Rows are points. Examples show where two turns around zero, p and q, send a point. Write where each new point lands after one turn and then the other. Backwards means that the second turn is done in reverse. Each puzzle has new turns, and all numbers are rounded.

Turn p:
13,-5 => 14,-2
21,8 => 19,13
14,-52 => 25,-47
-33,38 => -41,30
-15,12 => -17,8
Turn q:
21,-39 => 6,-44
-25,3 => -22,12
3,36 => 15,33
Where do these land?
p, then q: -39,-28 => -42,-23
q, then p: 21,29 => 25,26
p, then q: 18,-1 => 18,-3

Turn p:
3,-39,20,37 => -7,-31,22,43
-26,29,-26,-25 => -3,46,-15,-22
6,23,-46,-33 => -6,26,-47,-29
5,-18,20,-9 => -13,-19,16,-6
13,5,33,30 => 29,-23,25,13
Turn q:
18,-45,-2,-5 => 27,-40,7,-3
-26,5,62,8 => -39,3,54,15
22,26,7,-36 => 24,36,15,-20
-30,23,9,26 => -41,13,-4,17
24,-19,-28,-21 => 37,-12,-16,-20
-36,24,-18,13 => -38,13,-27,-4
28,-13,-29,16 => 29,-13,-28,15
Where do these land?
q, then p: 38,-36,-9,2 => -6,-48,-19,11
p, then q: -28,30,47,-12 => 11,30,55,-2
q, then p: 9,-6,3,12 => 4,-9,-1,13
p, then q: 16,-41,-30,32 => -19,-35,-39,27
q, then p: -16,28,-19,3 => 5,34,-15,-5
q, then p: -41,10,33,-39 => -13,22,47,-39
p, then q: 22,16,-25,0 => 21,0,-29,-10

Turn p:
-16,23,-24,10,37,-27 => -37,21,-16,-24,6,-29
-11,-15,41,-8,38,0 => 22,11,24,-35,33,-4
33,2,-38,-6,-48,-32 => -12,-49,-37,29,-33,-12
30,-6,0,-18,-20,35 => 31,-5,-16,15,-13,35
7,-19,18,-24,-28,-62 => 18,-58,8,-3,-5,-47
8,21,0,42,13,30 => -21,30,-9,21,28,26
-43,23,-6,-12,-6,16 => -1,39,19,7,-28,-13
-8,-28,8,17,15,40 => -2,13,25,-10,11,45
Turn q:
-2,-25,-8,-2,22,-41 => -9,-7,43,-21,17,13
14,-5,-23,-35,60,29 => -1,-2,-37,-30,52,38
18,16,-19,-8,-24,-17 => 8,-7,4,-8,7,-41
-29,9,-8,22,-7,-12 => -32,13,12,7,-15,-10
-32,-25,-6,-23,1,46 => -11,-7,-40,-27,-28,32
44,21,29,47,-53,11 => 31,-19,-1,71,-21,-40
-13,9,35,-1,0,-15 => 14,29,19,8,-13,8
Where do these land?
q, then p backwards: -14,-26,-9,4,-28,-12 => -20,-24,-18,-13,-13,-17
p, then q: 19,-22,7,32,-1,-6 => -14,-7,-5,-2,-1,41
p, then q: 19,26,-17,-26,-26,3 => -14,-31,4,9,1,-38
q, then p: -12,-28,-3,12,82,-11 => 21,68,27,-25,12,36
q, then p: -6,-14,27,-30,10,-5 => 33,9,-22,11,-3,15
q, then p: -3,91,-5,-2,-20,1 => -49,7,-41,10,9,-67
q, then p backwards: -4,-27,-1,10,-17,29 => 19,-15,-28,-9,-23,-3
